Each point is reached from the start by the listed moves, each made 0, 1 or 2 times, or once backwards (-1), plus a little noise. Say if it took an odd or an even number of moves. Then give how often each move was made.
(in the rows, 128 means zero)

Moves:
(1): [196  84 136 166]
(2): [143 111 120 165]
Start: [126 144  99 123]
Points:
[178 117 115 122] -> even (1, -1)
[162 110  81 203] -> even (0, 2)
[ 46 205 100  51] -> even (-1, -1)

Moves:
(1): [112 125 125 119 104 136]
(2): [ 94 105 133  79 115 123]
(3): [165 136 118 140 129 132]
(4): [132 118 118 136 129 115]
(5): [132 131 113 138 136 135]
(6): [114 134 123 128 132 108]
Start: [143 122 121 161 123 114]
Points:
[241 141  70 249 152 144] -> even (0, -1, 1, 1, 2, -1)
[199 102  59 170 130 105] -> odd (0, 1, 2, 2, 2, 0)
[ 78  71 131 109 102  68] -> odd (0, 1, -1, 2, -1, 0)
[173 133  78 184 118 139] -> even (1, 0, 1, 0, 2, 0)

Moves:
(1): [101 109 131 105 146 115 119 118 113 116]
(2): [128 113 127 130 104 140 108 133 123 151]
(3): [152 107 108 142 128 135 129 133 112 127]
(4): [129 140 146 150 126 145 144 120 110 145]
(5): [132 120 127 128 151 127 149 110 146 114]
(6): [116 106 131 155 116 125 134 130 141 126]
(7): [144 143 132 124 105 115 121 124 139 124]
(8): [131 128 145 123 121 109 147 133 145 139]
(9): [116 126 129 121 101 143 151 129 121 107]
Start: [121 127 133 135 132 135 127 113 130 133]
Points:
[127 139 131 116 100 130 228 115 187  61] -> odd (-1, -1, 0, -1, 1, 0, 0, 1, 2)
[141   7 124 139  90  30  90 123 169 145] -> odd (2, 1, 2, -1, 0, 2, 2, 2, -1)
[ 81  43 149 122  51  48  25 126 157 173] -> even (2, 2, 0, -1, -1, 2, 2, 1, -1)
[204  99 124 132 183  98 160 114 141 160] -> odd (0, 0, 2, 0, 1, -1, 0, 2, -1)
[ 43 101 170 167  75 135 165 140 153 142] -> odd (0, 0, -1, 0, -1, 2, -1, 1, 1)
[140  55 156 107  75 116 219  68 124  91] -> even (2, 1, 2, 1, 2, 0, 2, 2, 2)

Moves:
(1): [135 123 105 147 137 147 129 139 125 135 138 115 140 122 136]
(2): [134 110 128 124 113 121 137 135 142 134 122 135 122 132 141]
(3): [135 102 126 147 130 132 129 130 147 142 136 115 141 137 125]
(4): [142 112 123 128 122 111 140 132 133 120 136 119 127 134 130]
(5): [118 132 132 139 139 135 128 139 117 132 119 110 109 129 126]
(6): [128 128 117 116 120 121 127 123 122 133 120 115 129 118 149]
(7): [131 136 137 137 132 116 122 139 132 126 147 141 123 114 146]
(8): [118 121 136 136 131 132 131 123 111 129 135 142 139 134 140]
(9): [108 146 119 129 113 128 133 132 137 105 126 132 135 147 123]
(10): [131 128 124 116 125 126 126 136 130 119 136 120 138 127 113]
(11): [133 127 138 115 124 132 131 116 141 127 128 139 127 132 139]
(12): [121 135 121 123 142 127 128 131 135 134 132 134 124 126 133]
Start: [130 133 119 125 134 130 131 135 137 131 126 126 118 127 128]
Points:
[166  78 106 128 155  53 129 188 193 187 158  68  80  81 181] -> even (-1, 1, 2, 1, 1, 2, 2, -1, -1, 1, -1, 2)
[ 97 119 168 162  93 101 136 153 155 145 116 168  91 136 215] -> odd (-1, 2, 1, -1, 1, 1, 2, 1, 1, -1, 0, -1)
[141 125  80 192 134 112 164 249 141  95 177  99  83 126 160] -> odd (2, 2, -1, 2, 2, -1, 2, 0, 1, 1, -1, 0)
